Each row is a point. Each copy is the shape, with its points in the same order, turned, moved and blurred by noise. Is it also mirrored, or only turned?

Shape, 5 rows:
[[-80 -50]
 [ 15   6]
 [-57   8]
 [-12  35]
 [  1  46]]
Copy 1:
[[-102   22]
 [   2   -2]
 [ -45   51]
 [  -2   35]
 [  18   42]]
Copy 1 is: only turned
Copy 2 (5 x 2):
[[ 93 -24]
 [-10  18]
 [ 58  33]
 [ 14  52]
 [ -4  58]]
Copy 2 is: mirrored
Copy 3:
[[ 37  71]
 [ 19 -41]
 [ -8  18]
 [-11 -33]
 [-14 -45]]
Copy 3 is: mirrored

Shape:
[[ 15   1 -52 -48]
 [-70 -14  49  -2]
 [ 39  67 -72  16]
 [ 27   5 -28  38]
 [-65  71  29 -44]
 [-17  10 -34  27]
 [ 22 -48  21 -18]]
Copy 1 (7 x 4):
[[ -1 -36 -47 -29]
 [-27  10  13  87]
 [-62  -9 -22 -91]
 [-28 -11  31 -47]
 [-79  33 -64  53]
 [-47 -30  19 -12]
 [ 38  -1  13  12]]
Copy 1 is: mirrored
Copy 2:
[[ 38  30 -15  45]
 [-85 -32 -45  17]
 [ 26  65  69  17]
 [  6  18  18 -30]
 [-82 -11  17  92]
 [-27  36   8  -5]
 [ 15 -36 -40  -2]]
Copy 2 is: mirrored

Shape:
[[-13  55  56  89  45 -42]
 [ 35  22 -21 -28 -14   6]
 [ -4   9  -1 -67 -55   3]
 [ 52 -19   0 -29  53  48]
 [ 48 -33  18 -55 -43  25]
 [-18  -4  18   8  67  10]
 [-10  20  19 -21 -69 -30]
 [  0  41  64  -8  44   8]
 [ 20   4 -24 -20  19  50]
 [-48   4  83  69  26 -13]
 [ 26  13   2 -25  -4  76]]
Copy 1 (11 x 6):
[[ -63  -13   51    0  -53 -121]
 [  24   39  -20   14   14  -23]
 [  67   16  -17   -3  -17   21]
 [ -28   44   21   10   71   -4]
 [  43  -11   -3   31   36   27]
 [ -51   21   40  -40   10  -30]
 [  53  -20  -13    6  -52  -15]
 [ -15   25   76    0  -14  -41]
 [ -23   52  -11    7   28    9]
 [ -66  -50   66  -15  -56  -55]
 [ -14   50    8   40   12   29]]
Copy 1 is: only turned
Copy 2:
[[-36  83 -52 -22  69  14]
 [ 31 -38  -2 -16  -5   8]
 [ 10 -52   7 -36 -67 -23]
 [  3 -82 -21  29  48 -28]
 [-18 -94   1  -9 -37   3]
 [-19   0 -25  23  50 -48]
 [-13  -2  -4 -46 -62   7]
 [-31 -12 -37 -44  52 -28]
 [ 32 -59 -30  15  13 -30]
 [-77  57 -74 -10  25 -26]
 [ 27 -79 -58 -13   9 -18]]
Copy 2 is: only turned
Copy 3, 11 rows:
[[ 23  68 -77 -94  18  10]
 [ 20 -25  41 -42 -42  -6]
 [ -2   0  47  15 -71 -16]
 [-17 -63  38 -42  24  36]
 [ -9 -19  80   9  -8 -22]
 [ -9 -18 -39 -33  14  47]
 [ 19  40  22  -1 -57 -38]
 [-38  32  -6 -60  -1  40]
 [-11 -62  13 -40 -20   4]
 [-18  63 -76 -30  37  -4]
 [-46 -52  32 -44 -21 -18]]
Copy 3 is: mirrored
Copy 4:
[[-14 -92 -34  87  25  48]
 [ 13  36 -15  19   9 -16]
 [-30  77  -8 -10  47  -8]
 [ 56  -2  48 -15   4 -18]
 [-23  56  53  -5  22 -29]
 [ 14 -50   8  -7  27  42]
 [-74  41 -22  31  50   3]
 [ 11 -51   5  19  81   4]
 [ 47  29  14  -2   4  18]
 [-38 -75  16  57  55  82]
 [ 48  49  42  21  31   7]]
Copy 4 is: only turned
